Rows are points. The points of each table are mixes of a few directions, plus a little noise. Count the directions of each table, and those that both share. Where both have some left over, give the other angles between the two spaces (their principal angles), to ten degrees, smallest first.
In the rows, zero is written as 128.

First:
[[161 129 140]
 [122 138 121]
 [111  71 149]
 [ 86 180  89]
 [151 137 132]
 [136 112 138]]
Second, 7 rows:
[[127 157 115]
 [102 156 106]
 [128  67 157]
 [149  95 150]
 [129  97 143]
 [149 164 117]
 [111 159 107]]
Directions: first 2, second 2, shared 2

First:
[[180 126 131 101 148  88 111 148]
 [148 125 102 139 139 144 160 108]
 [ 57 141 139 129 101 151 113  96]
 [143 129 117 121 121 121  99 130]
 [148 139 113  99 138 112 114  96]
 [163 137 145  76 156  74 113 122]
 [137 117 133 146 125 131 130 158]
 [ 42 138 143 142  84 160  97 116]
 [136 103 130 182 123 153 157 183]
 [123 122 128 147 143 146 180 122]]
Second (7 x 8):
[[114 117 125 132 118 145 137 128]
 [194 183 139 109 176  45  87 127]
 [ 75  82 118 144  89 195 161 128]
 [162 156 134 118 152  85 107 127]
 [120 121 127 130 122 138 133 128]
 [113 114 125 132 116 148 137 128]
 [121 122 127 131 123 137 133 128]]
Directions: first 4, second 1, shared 0; angles 30

First:
[[ 80 145 114  82 156 148 101 175 106  99 150]
 [159 115 116 106 124 125 112 157 141 126 117]
 [171 110 135 146 110 113 140 112 145 144 112]
 [177  97 152 135 106 107 159 110 138 136 126]
 [140 121 151 167 112 115 162  79 130 143 126]
 [ 65 166 116 155 147 146 115 107 113 130 133]
 [ 95 153  81  80 156 154  66 198 126 110 126]
 [138 115 159 153 116 115 167  87 123 133 136]]
Second, 11 rows:
[[129  79  91 128 151  94 116 122  95 101  99]
 [ 97 159 144 109  87 150 125 130 161 113 121]
 [119 173 124 120  82 168 129 149 151  99 115]
 [135 124 120 157 155 125 149 136  90 135 143]
 [141  79 152 108 158  89 110  66 140 154 131]
 [159 102 113 131 144 118 124 118 113 128 114]
 [ 99  78 147  98 119  83 101 157 150 179 121]
 [ 96 163 137 127  80 164 146 127 128  99 113]
 [142 119 118 167 146 134 162 166  72 160 137]
 [156 186 147 113 113 165 119 110 185 118 149]
 [135 141 119 149 175 119 131 124 116 118 167]]
Directions: first 3, second 6, shared 1; angles 40, 80

First, 11 rows:
[[122 160 120  88 132 140 121 110 124 112 147 158  88 155 130 165 174 123]
 [ 77  79 166 209  57 118  77 114  77 115 107 113 127 149 156 118 115 138]
 [100 147 155 128 130  79 110 151 142 144  84 114 162 102 153 121 113 130]
 [148 101 113 116 147 171 141 132 122 129 146 119 149 133 109 128 109 102]
 [117 121  81  64 142  96 150 190 172 137 160 165 161 116 105 133 129 175]
 [145 154 145 130 143 149 126  98 119 125 116 117 109 132 136 136 137  96]
 [202 153 112 118 185 157 178 114 156 145 130 104 129  99 102 108 113  99]
 [165  98 129 154 141 194 139  97 100 125 137  98 130 138 112 119 106  79]
 [132 124 116 127 131 111 141 147 145 135 131 131 141 113 120 115 120 149]
 [ 90 128 160 182  73 102  91 102  96 113 109 130  92 146 157 129 147 149]
 [114 147 110  95 128  92 133 152 153 131 139 160 123 123 126 136 148 168]]
Second, 11 rows:
[[ 71  85 147  74 108  58  93 147 119 140 138 138 178  99 163 111 132 181]
 [ 82 113 154 133 129  98  92 115  98 115 126 128 197 113 163  97 116 168]
 [216 165 145 144 105 165 148  96 242 133 107 111  68  98  93 116 133 143]
 [115 144 130 180 153 158 120 109  76 102 123 125 160 151 136 122 113 109]
 [180 136 109 102 115 143 163 142 187 150 128 127  54 127  94 155 145 108]
 [176 149 144 140 113 146 134 104 196 128 113 116 103 105 112 114 129 144]
 [142 139 118 140 136 148 139 126 124 126 127 127 114 141 118 137 128 109]
 [ 82 101 107 101 138 103 127 160  68 135 145 142 143 150 142 149 133 111]
 [129 129 115 129 136 137 137 136 113 130 132 130 115 142 122 142 130 109]
 [103 110 123 106 126 104 122 144 109 134 134 135 139 129 139 134 131 132]
 [113 136 115 158 150 149 131 127  75 115 130 130 141 156 131 137 119  98]]
Directions: first 5, second 3, shared 0; angles 30, 50, 50
